Rows are points. The window is the flat piece filled in between its corners: a triangle in 3 columns, a solid with four corners in 4, and so on. A path goes straight from each point to the next, and from the last back to the first. List the points from which the path goes on through the window.
(in the rows, 128 means zero)

Window (4 x 4)
[[135 101 183 154]
 [156 183  66 150]
 [ 89 107 193 114]
 [127  42 161 140]]
Path:
(1): [134  77 124 198]
(2): [134 113 109 177]
(3): [178 148  90 131]
(4): [163 161 134 141]
(5): [109 131 131 161]
(6): [133 123 121 172]
(7): [183  66 142 102]
(8): [178 119 169 115]
(9): [ 89 123 130 196]
(10): [ 86  35 216 209]
(11): [130  42 177 117]
(12): [162 125 146 115]
Through the window after points: 8

Window (6 x 6)
[[ 83 141 113 104 100  93]
 [138 237 145 173 167 151]
 [166 195  73 176 135 143]
 [ 91 174 154 145  39 136]
 [175  10  85  71 171 177]
 [159  16 133 106 115  94]]
Path:
(1): [160 186 132 120 117 126]
(2): [ 94 134  82 187 164 141]
(3): [ 80 153 136 149 103 108]
(4): [216 223  85 121 130  95]
(5): [177 111 113 101 152 129]
(6): [ 84  86 120 187 111 159]
(7): [119  60  85 167 210 179]
(8): [181 145  89 103 105 134]
(9): [142 155 115 101 103 114]
(10): [ 66 133 126 138 111 117]
(11): [116 128 132 196 176 158]
(12): [203 193  64  92 132 120]
(13): [148 165 138  98 124 120]
(14): [ 87 136  56 180 100 115]
(15): [109  67 116 132 153 150]
(16): [180 153 157  99 111 109]
Through the window after points: 1, 5, 7, 9, 13

Window (9 x 9)
[[144 111  90  57 139 119  73 109  86]
 [155 176 129  91 159 131 110 149 150]
 [162 147 129  55  77  85 137  55 102]
 [164 110 161 112 111 126 109 186 122]
 [ 70 129 163 174 126 164 152  79 186]
 [123 169 147  87  86 103  63 160 166]
 [ 75  96  81 144 115  80 192   7 208]
 [137 141  95 107 101 171 119 161 130]
 [127 154 136 111  98  91 120 168  59]]
Path:
(1): [133 144 126 135  91 108 121 114 154]
(2): [165 139 143 172  65  87  91 101 140]
(3): [ 66 136 123  68 150 142 191 112 172]
(4): [ 99 144 152  95 122 103 159 114 143]
(5): [143 134  77 150 102 150  84  36 148]
(6): [167 151  81 169 159 135  77 111 171]
(7): [110 151 158  82 122 127 143 130 144]
(8): [133 135 153  49 109 150 109 173 119]
(9): [167 171 128 179 114  85  61 156 127]
(10): [163 141  97 136 118 153  87 125 129]
(11): [ 70 136 145  75  95 136 170 150 148]
(12): [105  99 147  81  91 165 143 141 165]
(13): [139 164 110 144 122 127 108 123 122]
(14): [152 129 133 153  90  84 126 103 125]
(15): [ 96 121 124  58 113 129 129 117 153]
(16): [ 90 103 122  81 134 101 139  98 165]
Through the window after points: 6, 10, 12, 16

Window (12 x 12)
[[143  99 145 160 165 138   7  76 107 126 180 141]
 [ 76  78 134 125 101 119  25 130 150  97 171 134]
 [140 130  80 101  63 138 126 185 101 178  80 151]
 [108 125 137 149 102 186  53 102 201 148 143 120]
 [118 124 127  90 106  95  36  68 150 162 169 114]
 [113 104 165 120  96 112 198 121 150  97 111 105]
 [126  73 141  99 165 138  72 140 178 149 170  99]
 [ 51  85  80 108 142 136 208 102 172 106  60  99]
 [105 156  64  71 111 149 247 153 132  43  90  66]
 [104 188 112 131  97 103  96 209 130 178  31  97]
 [152 143  78 117 102  94 135 167 185 113  53 141]
 [ 66 153 111  79 154 130 233 130 154  75 144 156]]
Path:
(1): [ 80 108  77 186 109 146 190 178 165 111 148  76]
(2): [106 132 121  69 127 128 123 111 156 101 105 138]
(3): [127 140 172  74 134 122 112 122 149 123  78 132]
(4): [119 122  63 126  98 126 150 140 152 135 124 101]
(5): [112 107  89 162 119 124 121 122 167 167 146 116]
(6): [112 122 158  83 124 119  58 140 140 126 117 140]
(7): [124 134  91  53  95 126 104 176 141 138  59 132]
(8): [131 125 101 156  89 124 140 148 131 148 115 137]
(9): [112 138 113 147 122  86 118 130 123 140 130 110]
(10): [108 118 127  57  99 167  77 129 192 133  77 119]
(11): [102  85 126  26  71 182  73 168 122 136  58 151]
(12): [143 169  70 177 110  87 166 132 136 155 150 107]
Through the window after points: 1, 7, 9, 11

Window (14 x 14)
[[140 121 143 125 123 124 125 196 131 109  90  98 159  93]
 [105 180 100 154 157 189 190 102 142  94  94 104 175  86]
 [175 155 125 134 129 163 176 121 163 139 128 160  99 102]
 [127 167 142 129  78 145 122 102 117 128 115 140 144  88]
 [163 133  89 132  93 112 158 154  92 135 122 114 137 152]
 [144 172 150 105 132 131 149 155 125 128  73 118 110 188]
 [130 145 166  78 157 100 175 172 125  96 150  87 132 102]
 [145 122 157 158 120  92 142 153 132 105 163  72 115 154]
 [ 96 129  49 141 140 198 143 119 202 148 170 187 114 155]
 [129  90 144 136 122 131 154 154  95 160 121 118 129 110]
 [133 249 148 129 185 185 189 166 115  30 129 132  50 189]
 [155  97 145 119 123  86 166 121 103 103 102 160 145 105]
 [160 139 127 116 137 102 112 103  96 126 104 123 114  87]
 [179 144 170  99 131 152 111 139 103 111 122 115 147 137]]
Path:
(1): [159 109 126  81  36 163 145 139 113  90 120 150  84 110]
(2): [126 170 142 171 190  91 146 129 122 146 107 111 192 112]
(3): [152 164 152  95 144  56 164 148 110 138 128 150 166 135]
(4): [132 102 133 156 120 186 131 136 136  74 132  55  71 104]
(5): [126 129 132 106 103 120 160 147 110  52 109 101 134 115]
(6): [159 203 154 150 194 161 149 140 141 188 135 167 107 132]
(7): [146 159 147 126 152 131 150 135 124 131 127 127 142 123]
(8): [120 120 109 127  89 161 122 148 144  71 102 112  89 113]
(9): [152 135  97  95  83 148 147 121 175 123  59 125  83  98]
(10): [136 140 152 149 145 129 156 167 100 118 161 117 158 146]
(11): [146 175 143 146 144  99 125 173 143 134 108 135 178 127]
(12): [130 100 115 109 112 159 170 103 115 120 119 108 116 104]
(13): [112 158 100 123  96 170 152 127 136  89  94  77  81 105]
(14): [152 162 155 130 154 136 158 135 121 127 125 150 165 130]
(15): [109 185 153 151 192 113 128 176 117 138 136 118 136 122]
(16): [146 118 115 100  90 149 155 125 132 100 119 122 129 136]
Through the window after points: 1, 3, 5, 13

Window (14 x 14)
[[140  51 148 109  70 112 129 130  98 208  98 116 154 101]
 [188 134 168  98 145 161  73 147 143 189 134 170 147 130]
 [134  82 105  57 183  92 139 158 139  74 147  57 113 131]
 [206 147 139  95 155 127 159 169  90 198  86 184 128 220]
 [119  92 134 141  38  98 142 128 136 126  97 164 124 166]
 [110  80 113 158 249 114 200 137  74  79 228 128 175 155]
 [151 120  62 159  37  65 119 160 139  82 130 125 215 156]
 [ 73 128  80 187 158 162 118 150 136 114 100 147 135  87]
 [137 192  84 186  91  36 162 134 137 120 204  60 142 162]
 [ 43 165  98 150  70  96  99  83  96 179 139 116 172 122]
 [117  73  38 101  74 152 125 120 177 110 190  75 183  93]
 [137 213  74 108 158  46 126 148 101 149 159 164  84 115]
 [163 125 124 145 139 134 128 129  60 101 105 130  81 152]
 [138 141  97 131  65  80 156  84 141 100  84 111 147 110]]
Path:
(1): [153 109  81 177 183 112  98  66 139 146 131 130 134 175]
(2): [132 151 132 114  78 117 168 202  79 118 117 128 122 119]
(3): [110 149 103 117  74  99 146 122 119 125 136 112 155 121]
(4): [122 115  77 167 121  86  94  98 130 142 114 130 154 134]
(5): [112  63  43 160 108  56 135  94 164 202 153 151 105 166]
(6): [137 147 128 115 113 116 133 154 110 117 129 116 167 128]
(7): [134 129  97  97  76 140 158 164 120 122 141 117 188 109]
(8): [154  79  90 182 102  48  62 104 154 134 130 129 143 171]
(9): [150  82  67 122 171 100 117 104 131 154 116 142 134 121]
(10): [139 152 127 133 113 115 152 161  97 119 142 117 150 154]
(11): [113 194 102 144  92  84 176 187  82 103 175 132 162  67]
(12): [154  87 127 139 123  91 103  80 136 181  84 110 122 214]
(13): [157  98  87 163 150  90 130 109 114 135 168 133 119 177]
(14): [115 187 116  93  97 120 144 163 100 100  86 101 168  59]
(15): [130 146 106 134  87 130 136 155 110 122 137 131 139 132]
(16): [128 106 104 157 133  80 113  89 139 181 134 140 165 135]
Through the window after points: 1, 3, 7

Window (14 x 14)
[[120 129 137 139 111 155 196  84 114  28 150 177 108 169]
 [ 76 106 137 187 147 126 162 156  99 116  37 132 182 148]
 [160 182 137 102 194  92 113  91 149 141  58 118 147 132]
 [223 131  82 135 195 136  92  60 150 151 119 143 129 165]
 [111 121 139 184 121 113 125 190 120 169 175 116  38 114]
 [146  57 156 128 131 117  60  90 163 121  92 146 126 118]
 [159 180  84  81 198 159 156 158 135 129 175 213  88 135]
 [ 98 149 166 114  98 163 144 124 158 152 148  75 170  71]
 [149 117  70  62 202 107 127 112 164 110 182 108 148 208]
 [202 100 132 197  42 160 117 163 136  65  68 150 116 198]
 [156  91 131  85 235 140 152 142 132 132  89  81 109  76]
 [128  71 152 123 118 192  97 107 166 138  81  51  83 174]
 [ 70  62  80 101  75 129 218 116  82 107 144 122  29 151]
 [141 124  93 132 116 162  31 129 142 103 150  73 122 154]]
Path:
(1): [186 133 165 124 110 144  97 112  73 132 183 165 128 176]
(2): [111  91  76 118 170 134 131 125 177  97  89  84  91 148]
(3): [156 132  88 144 161 101 157 150 246 104 126 134 139 122]
(4): [128 107 180 118 128 182  91 114   7 147  89 118  68 125]
(5): [203  70 172 154 101 154 102 135  35 124 135 115  98 111]
(6): [103 149  94 115 161 141 156 128 183 115 126 120 104 162]
(7): [101 124 106 143 163 128 135 124 172  83 122 173 117 149]
(8): [163 125 142 110 123 152 169 129  57 145 103 106 127 142]
(9): [144  85 152  60 144 149  97 103  81  99 130 106 180 162]
(10): [138 145 119 221 123 150 135 138 224 137  84 121  58 123]
(11): [134 101 110 112 122 121 160 103 234 117 111 126  58 120]
(12): [131 143 145 135 135 180  94 126  21 149 142  81 201 145]
Through the window after points: 7, 11

Window (14 x 14)
[[153  93  95  74 166 180 120 101 132 168 121  89  79 108]
 [128 140 125  83 147 172 132  81  63 152 122 109 138 140]
 [161 136 101 161  29 152 153 157 202  94 164 158 160  40]
 [158  87 118  85 114 163  97 175 129 117 153   7 119 136]
 [144  81 134 191 142 146  70 182 103 177 133 137 123  95]
 [ 87 135  81 115  79 146 164 122 161 160 201 138 185 102]
 [143  97  61  89  53 141  98 133 152  73 182  97 112 116]
 [ 89  38 115 119 119  72  94 119 120 182 132  88 209 108]
 [165 142  76 232 124 179 115 126 128 142 124  76 171 134]
 [104 147  45 135 119 116 172 153 131  87 137  66 188 151]
 [159  49 130 119 129 127  72 182 139 150 117 136 164 200]
 [108 176 114  75 127  76  90 119 120 180 151  76 167 127]
 [126  97 128 142 179 175  75 130 146  79 133 151 175 182]
 [195  66 115 111  95 133 128 129 170  66 217 145 114 109]]
Path:
(1): [195  95  89 124 114 148 115 136 146 114 179 120 151 108]
(2): [ 84  87 146 157 112 138 123 124 145 106 145 112  86 143]
(3): [ 81  71 137 147  91  97 119 128 124  81  88 101  98 163]
(4): [175 128  83 116 129 174 119 132 138 166 202 120 187  99]
(5): [148 100  99 116 122 166  83 153 136 141 151 111 188 131]
(6): [147  97 129 139 115 120 118 125 138 124 149 111 104 126]
(7): [140  81 138 120 110 125 112 124 166 123 134  86 108 132]
(8): [136 105  67 101 143 157 124 124 112 152 156 117 166 104]
Through the window after points: 1, 3, 7

Window (14 x 14)
[[130 113 116  95 170 118 165 151 172 178 162  65 130 114]
 [146 128 113 106 183 105  81  57 210 196 129 127 123 150]
 [ 85 115 143  58 207 183 105 151 213 113 146 129 127 110]
 [ 74  72 112  80 156 146  84 125 144 189 157 134  56 110]
 [ 54 128 106 148 169 161 206 117 172 172 100 132  92 123]
 [131 111 156  83 103 140 138 122 179 186  72 116 134 151]
 [177 105 108 174  37 159 137  62 100  37 194 124 162 189]
 [130  95  91 117 196 195  90 177 186 212 134 157 120 102]
 [ 65 126  42 128 151 165  88 204 173  97 113  98  75 135]
 [130 157  63 167  27 153 122  97 104  25 142 128 134  54]
 [102  83 184 194 117 126 137  95 191 159 121  76 149 123]
 [ 62  80 106 166  87  70 186 141 163 115 138 158 175 133]
 [118 186 131 187  78 121 114 129  58  59 144 141 141 130]
 [226 116 144 182  71 107 134  87 114  23 137 149  95 125]]
Path:
(1): [128  82 168 116 196  98 140 105 114 122  70  73 191  65]
(2): [ 83  84  60 132 163 151 133  90 111 119 135 143 190 146]
(3): [149 142 173 113 115 137 134 143 249 167 118 104  40 102]
(4): [109 130 134 146 106 140 136 147 180 104 178 130 117 107]
(5): [128 112  60 161  72 141 131  87  30  75  53  91 149 107]
(6): [ 64  56  55 125 124 119 117 152 116 107  68 102 156 129]
(7): [154 178 154 126 116 167 121 128 194 139 160 131  80 143]
(8): [ 89 121 113 109 111 170 132 146 239 174 157 127  93 143]
(9): [161  84 113 137 169 112 133 100  64 114  80 111 167  90]
(10): [124  84 106 138 121 134 120 129 133 108 119 130 150 123]
(11): [103 134 125 148 114 127 144 132 169 145 144 137 121 128]
(12): [101 130  86 140 102 162 116 144 195 156 167 164  65 179]
Through the window after points: 6, 10
